Each row is a point. The points of each table are mixes of a few directions, plus a little noise. How many directions does each table use, and how many do they share? Where both have some left over, give the other angles between the two spaces (their principal angles), to ten degrees, smallest first.

First (7 x 2):
-7 21
16 -51
-7 22
-2 8
-9 27
-10 33
19 -60
Second (5 x 2):
12 -37
-2 8
14 -44
-15 49
-8 25
Directions: first 1, second 1, shared 1

First (8 x 6):
-34 -24 -2 -7 8 0
34 24 2 7 -8 0
-59 -41 -3 -12 13 -1
60 42 3 13 -14 1
-8 -6 0 -2 2 0
-5 -4 0 -1 1 0
-35 -25 -2 -7 8 0
48 33 2 10 -11 1
Second (6 x 6):
-22 -16 -1 36 -40 28
28 17 6 -16 14 -15
-46 -11 -12 35 -19 13
10 -7 30 -26 8 -23
18 19 -1 -10 16 -15
13 -2 -22 -19 20 12
Directions: first 1, second 4, shared 1

First (9 x 9):
3 -10 -12 0 -16 -12 3 -5 11
-26 -13 35 -11 10 17 -2 -56 -6
-12 14 32 -2 22 27 -1 6 -22
-6 8 18 0 3 17 6 16 -12
-1 -1 2 1 -17 4 11 17 0
-8 -19 3 -3 -42 0 21 0 11
3 -5 -12 -2 19 -16 -17 -37 8
16 16 -17 7 9 -5 -5 36 -3
30 11 -49 10 12 -32 -16 23 13
Second (7 x 9):
12 -19 -12 -3 4 -2 2 13 -6
-3 12 -7 16 1 -2 -10 -2 0
1 5 60 -12 -36 21 25 -32 1
9 -17 -11 -13 22 -7 8 11 -15
7 28 4 52 -21 9 -14 -17 -7
-27 10 -16 -19 26 -16 -10 9 15
0 -19 -18 -20 4 -4 -3 19 13
Directions: first 3, second 4, shared 0; angles 30, 40, 80

First (11 x 12):
-32 3 2 13 2 1 -12 -17 -2 0 4 -6
-6 24 7 -26 -2 -6 -10 10 7 -1 8 11
52 -28 -15 22 -16 7 17 5 -1 10 -17 -17
-57 -16 13 10 30 7 -1 -10 -22 -29 20 13
-10 -30 4 17 11 12 7 1 -19 -22 10 2
14 -24 2 19 -34 16 -22 9 -14 -18 20 -19
-14 37 -7 -18 30 -22 20 -19 26 35 -30 13
-35 6 16 -9 -9 6 -29 6 -12 -25 31 4
10 22 0 -25 5 -10 6 9 12 10 -7 12
60 -9 -14 -3 -3 -3 29 13 10 18 -25 -1
17 16 -8 -1 -14 -7 -4 -5 15 22 -13 -10
Second (9 x 12):
-48 18 10 -9 11 -4 -16 -11 -1 -8 13 8
27 -4 0 -2 -31 7 -15 15 -2 -5 10 -10
-21 -46 -4 50 8 16 5 -21 -22 -14 1 -17
19 12 1 -9 -32 1 -22 11 6 2 9 -10
-16 7 7 -19 25 -5 11 6 -3 -10 4 22
17 36 -13 -14 5 -20 13 -13 31 44 -33 -1
4 4 6 -24 22 -4 18 15 -2 -8 1 23
44 -40 -18 43 -16 11 16 -7 -5 11 -20 -27
-25 12 11 -16 7 -2 -9 4 -3 -13 15 12
Directions: first 4, second 4, shared 4

First (10 x 20):
-4 -1 -27 -13 1 5 -17 24 15 0 -18 17 36 3 -4 -22 -24 -5 -1 16
6 -9 7 9 -9 5 -18 -25 9 -17 5 13 -19 -14 12 -3 23 -23 -21 -16
4 -12 25 23 14 -5 19 9 -12 13 2 -32 -3 -3 0 27 -6 18 15 -12
8 -2 -1 -4 -15 3 -17 -2 -10 -12 -1 19 -4 -1 -3 -10 -2 -6 -14 9
6 16 16 4 10 10 19 -7 -20 20 0 -14 -23 5 1 21 -13 8 -1 0
-6 -8 -8 -1 -4 -14 -10 -12 16 -9 10 4 5 -8 4 -12 25 2 5 -10
0 -5 -1 -4 -13 -11 -5 -2 -6 -11 9 6 -1 2 -5 -8 12 6 3 4
-14 -11 -9 -9 -12 3 18 25 26 -31 -5 1 18 11 -10 -4 12 -36 0 7
-1 20 21 2 17 16 46 8 -17 22 -4 -30 -22 16 -4 35 -19 1 7 3
2 9 -24 -8 10 -12 -35 -19 0 25 2 16 14 -12 9 -25 -7 36 7 -1
Second (8 x 20):
6 0 -7 -6 7 -18 0 5 1 -2 -10 -1 -4 1 0 7 4 5 -14 -2
-6 -10 27 -8 -12 54 22 12 -5 -4 2 9 -8 -9 18 -6 -21 -24 6 11
1 1 -3 0 2 -6 -1 0 0 0 -1 -1 0 1 -1 1 2 2 -2 -1
-9 15 -17 27 -2 -23 -29 -30 4 10 23 -9 23 8 -24 -11 17 20 29 -9
-9 4 3 14 -8 14 -9 -14 0 5 17 -1 12 1 -7 -11 0 0 24 0
-4 3 -2 8 -2 0 -7 -8 1 3 8 -2 6 2 -5 -5 3 3 10 -1
22 -3 -23 -24 24 -60 4 21 3 -7 -36 -3 -18 3 3 25 13 14 -52 -6
-2 -10 21 -11 -7 39 20 14 -4 -5 -3 8 -10 -7 16 -1 -17 -20 -3 9
Directions: first 6, second 2, shared 0; angles 40, 90

First (11 x 32):
-33 30 -22 -13 -6 5 27 17 17 -12 8 -10 1 -5 -23 8 -23 0 -8 -6 5 19 -9 8 14 -17 19 -14 14 -1 -4 3
-11 3 -1 6 -5 23 8 -10 -25 2 2 -9 10 8 -14 -11 26 -7 12 0 10 -3 6 8 4 6 -20 -6 -6 9 5 3
1 -5 15 4 1 -18 -3 -10 -10 -12 4 10 -6 3 11 -6 -9 -4 12 0 1 -14 -10 -7 4 1 -12 11 11 1 4 1
28 -10 -22 -2 4 34 -17 18 25 41 -18 -16 10 -9 -6 15 31 15 -31 4 -12 24 31 8 -24 7 25 -15 -38 -5 -10 -7
-4 0 17 -2 3 -39 1 -5 3 -25 9 18 -14 0 17 -2 -36 -3 11 -2 -2 -14 -23 -13 10 -7 -2 16 26 -4 3 2
-2 -8 25 8 1 -22 -2 -20 -26 -19 7 14 -6 8 14 -14 -6 -9 24 0 5 -25 -14 -8 8 4 -26 16 16 4 9 3
-6 4 0 -2 -1 -5 4 1 2 -6 3 1 -2 0 -1 0 -8 -1 1 -1 1 0 -5 -1 4 -3 2 0 6 -1 0 1
18 -18 8 11 2 16 -15 -11 -18 17 -7 -2 6 6 5 -8 33 -1 5 4 0 -8 14 2 -11 14 -17 2 -19 5 3 -2
1 -10 25 9 1 -20 -4 -20 -26 -16 6 14 -6 9 15 -14 -3 -9 23 1 5 -25 -12 -8 6 6 -27 16 13 5 8 3
-23 15 1 -6 -3 -17 16 1 1 -24 11 5 -6 0 -4 -1 -28 -5 9 -4 5 -3 -18 -2 15 -10 0 2 23 0 2 4
30 0 -46 -13 4 44 -14 40 58 54 -24 -25 11 -19 -15 32 23 25 -57 3 -19 49 39 13 -30 -2 57 -28 -47 -13 -19 -10
Second (11 x 32):
23 -6 -3 1 8 16 -30 4 3 4 -11 18 3 -24 17 7 -4 3 -5 15 -28 10 16 -16 -15 12 9 -9 -9 8 5 -6
9 31 1 -5 -17 -14 -5 23 36 -20 26 4 -36 -21 5 29 -60 -7 -11 15 -29 10 -13 -6 6 -34 18 -13 30 -4 15 6
-37 19 -19 -2 -9 22 30 4 -18 -2 4 -21 18 12 -34 -7 15 -2 7 -11 22 7 -3 17 14 -3 -6 -11 -3 7 -2 7
-21 10 -17 1 -15 -21 22 31 1 3 7 -23 11 21 -25 12 -19 14 -3 -22 17 1 -25 15 10 -15 19 11 -9 -7 -6 20
21 3 38 24 -30 -22 -6 -8 -23 -9 36 -10 -34 22 6 4 -9 -19 22 9 -1 -36 -20 8 9 -24 -41 13 16 1 28 19
2 -23 -1 -3 21 11 -5 -19 -10 11 -24 10 19 -1 9 -18 34 4 0 -3 9 1 17 -6 -9 27 -3 4 -15 2 -13 -14
-1 -14 -10 -9 25 18 -10 -12 0 4 -26 19 20 -17 11 -12 18 6 -5 3 -4 13 20 -13 -11 27 9 -5 -10 5 -13 -17
12 -6 19 14 -21 -4 15 -10 -8 22 19 -35 -17 37 -14 -2 35 -8 2 -6 26 -23 -4 28 4 -16 -29 9 -8 -10 5 9
-1 0 -4 -17 17 -18 -1 1 33 -11 -9 19 -8 -19 17 4 -27 5 -15 1 -9 12 -1 -15 -1 0 25 0 16 -9 -12 -14
-23 -4 -17 -4 9 11 12 1 -14 4 -16 -3 29 5 -14 -11 17 9 3 -13 15 8 2 3 2 16 6 1 -15 5 -12 0
17 -10 13 1 11 1 -21 -15 -1 -6 -6 22 -6 -15 23 -5 -2 -5 4 13 -16 -3 9 -16 -8 11 -7 0 6 4 4 -10
Directions: first 3, second 6, shared 3

First (9 x 32):
-8 -7 -21 26 6 -18 15 6 -4 16 9 24 19 -23 0 23 -10 6 -25 2 11 -8 -1 16 -5 17 -6 3 21 17 3 -15
-7 12 1 -9 -14 18 8 12 -8 -5 1 -8 6 -7 7 15 -9 2 -2 -2 -6 8 11 -12 -34 1 4 -5 -20 10 -16 -27
10 -22 -16 16 -3 2 8 -12 -2 11 8 17 5 3 -15 12 8 2 -8 -3 -5 -8 1 -7 13 -3 -6 12 -1 -18 14 20
3 -8 -1 13 -5 -6 0 -4 -7 5 4 -1 0 0 16 -5 1 -2 -10 -14 16 4 1 7 20 10 7 6 3 3 3 9
7 -8 13 13 5 -7 -5 -5 -8 -8 -6 -8 3 -2 -8 -6 14 -10 3 -10 11 3 -11 0 7 1 5 9 7 -5 2 -2
6 -12 -19 6 -10 0 5 -9 0 18 13 12 -7 10 19 -3 -5 8 -15 -9 7 -3 11 7 32 6 3 3 -3 -3 10 30
21 -27 4 35 19 -18 0 -18 -12 -4 -5 12 7 0 -37 -5 28 -15 1 -11 14 -9 -21 9 21 -6 4 19 22 -18 16 10
-29 41 30 -60 -5 15 -25 20 32 -18 -14 -39 -13 4 19 -12 -18 4 33 32 -34 14 2 -26 -29 -5 -18 -23 -17 4 -17 -12
-4 32 10 -41 7 13 -6 11 9 -15 -7 -10 -19 16 -2 -20 -10 4 24 16 -15 0 6 6 -25 -21 8 -25 -11 11 -15 -14
Second (10 x 32):
-12 -11 -32 12 6 3 21 4 11 17 8 38 31 -24 -43 56 -8 13 -11 31 -34 -19 1 -18 -41 -3 -34 6 7 -11 8 -17
-10 -9 -26 11 6 2 17 4 10 14 7 32 25 -20 -36 46 -6 11 -9 26 -28 -15 0 -15 -34 -3 -28 5 6 -9 6 -14
1 2 2 -1 0 0 -2 0 -1 -2 -1 -4 -3 2 3 -4 1 -1 0 -3 3 1 0 2 3 1 3 0 -1 1 0 2
2 2 6 -2 -1 0 -4 -1 -2 -4 -1 -7 -6 5 8 -10 2 -2 2 -6 6 3 0 3 8 1 6 -1 -1 2 -1 3
-7 -6 -20 9 4 1 14 3 7 11 5 25 19 -15 -28 37 -5 9 -7 21 -22 -12 0 -12 -27 -2 -22 4 5 -7 5 -11
7 6 18 -7 -4 -1 -12 -3 -6 -10 -4 -21 -17 13 24 -31 4 -7 6 -18 19 11 1 10 23 2 19 -3 -3 6 -4 10
-2 -2 -6 2 2 0 4 0 2 4 1 8 6 -5 -8 12 -2 3 -2 7 -7 -3 0 -3 -8 0 -7 1 1 -2 1 -3
2 2 6 -2 -1 -1 -4 -1 -2 -3 -1 -7 -7 4 9 -11 1 -3 3 -6 7 4 0 4 8 1 7 -1 -1 2 -2 4
11 10 30 -13 -6 -2 -20 -4 -11 -17 -8 -36 -29 23 43 -54 8 -13 11 -31 33 18 0 18 40 3 33 -5 -7 11 -7 15
8 7 22 -9 -5 -2 -15 -3 -7 -12 -5 -26 -21 16 30 -38 5 -9 8 -22 23 13 0 13 28 2 23 -3 -5 8 -5 12
Directions: first 6, second 1, shared 1

First (9 x 32):
31 0 2 5 1 -8 9 -1 13 -4 -13 -6 -27 -31 8 4 -5 -18 1 -7 -10 9 16 -49 37 18 -13 -3 -7 -2 -1 12
-14 -16 -36 0 -21 -36 10 -21 11 2 60 2 -31 4 6 7 -18 -25 15 -27 -30 -17 4 -12 -16 19 -8 27 6 6 -19 22
-13 -5 -23 -20 -4 -27 14 -9 -12 18 42 7 -28 21 -6 -9 -16 -18 15 -18 -27 -14 -11 -3 -14 16 -7 22 6 6 -20 7
29 -5 15 30 -4 7 -14 -9 22 -12 -17 -16 -7 -30 11 18 9 -7 -3 15 4 2 23 -29 24 7 12 -4 -8 0 5 13
-15 2 -5 3 -6 10 -7 4 1 -11 0 6 25 6 -1 3 6 17 -6 2 15 1 -4 27 -17 -17 3 -11 3 -6 13 -6
-24 -5 -9 11 -12 6 -11 -3 6 -13 13 3 28 9 2 8 6 17 -5 1 13 -4 -2 35 -28 -18 8 -3 5 -2 9 -2
-12 2 34 -2 25 15 -1 8 -10 13 -32 -9 15 7 1 -14 4 8 -11 12 14 12 -8 20 -2 -4 7 15 -1 19 -16 -18
-3 8 -2 -11 4 7 8 14 -4 -6 -15 9 13 -3 -2 -7 -1 10 -6 -7 10 12 -6 4 4 -9 -13 -15 1 -7 11 -9
23 21 24 -16 18 25 -8 16 -27 14 -38 4 11 16 -18 -10 15 17 0 30 11 1 -12 7 11 -10 13 -28 -5 -14 17 -18
Second (11 x 32):
-13 -16 -1 9 6 8 14 -13 1 11 0 0 -13 -16 -8 -12 -5 1 2 20 0 6 -12 -15 -1 -3 12 -4 -9 -15 9 11
9 7 0 9 -7 -12 -5 -1 5 -7 -4 -4 3 10 3 6 -5 -13 6 -18 -3 -8 14 6 6 10 -4 13 8 17 -12 -4
-24 -10 -11 -5 3 21 16 6 2 -4 -6 15 11 -23 -6 -14 1 27 -13 13 17 20 -20 -1 -9 -25 -5 -29 -8 -31 31 1
-16 -13 -2 -13 11 19 8 3 -7 10 4 6 -4 -16 -5 -10 8 22 -9 28 6 14 -22 -11 -8 -16 7 -22 -10 -27 20 5
-22 -3 -11 -13 1 19 11 14 -1 -9 -6 16 20 -17 -3 -10 5 29 -15 6 19 21 -17 4 -9 -27 -10 -32 -5 -27 32 -4
29 15 14 -23 6 -13 -31 8 -12 8 16 -12 -7 28 12 17 16 -6 3 -3 -16 -15 11 4 2 17 4 16 6 21 -27 -8
38 20 12 7 -8 -32 -26 -5 1 1 7 -19 -10 34 9 22 -1 -38 17 -27 -23 -30 33 8 13 34 2 42 14 47 -46 -6
-20 -14 -8 22 -5 7 24 -12 10 -1 -11 5 -1 -22 -10 -12 -13 0 1 4 7 9 -8 -7 0 -7 2 -6 -5 -12 15 9
38 17 16 -11 0 -24 -33 2 -7 6 15 -17 -13 36 11 22 9 -24 12 -13 -22 -26 23 4 9 29 6 33 10 37 -40 -7
-28 -9 -15 11 -5 15 24 1 9 -13 -15 15 17 -25 -7 -14 -8 16 -9 -2 19 20 -13 4 -5 -23 -10 -25 -3 -23 32 2
8 4 2 6 -3 -9 -5 -4 2 -2 -1 -6 -2 7 1 5 -4 -13 6 -10 -5 -8 10 3 5 9 0 13 3 14 -11 -1
Directions: first 5, second 3, shared 1; angles 50, 80
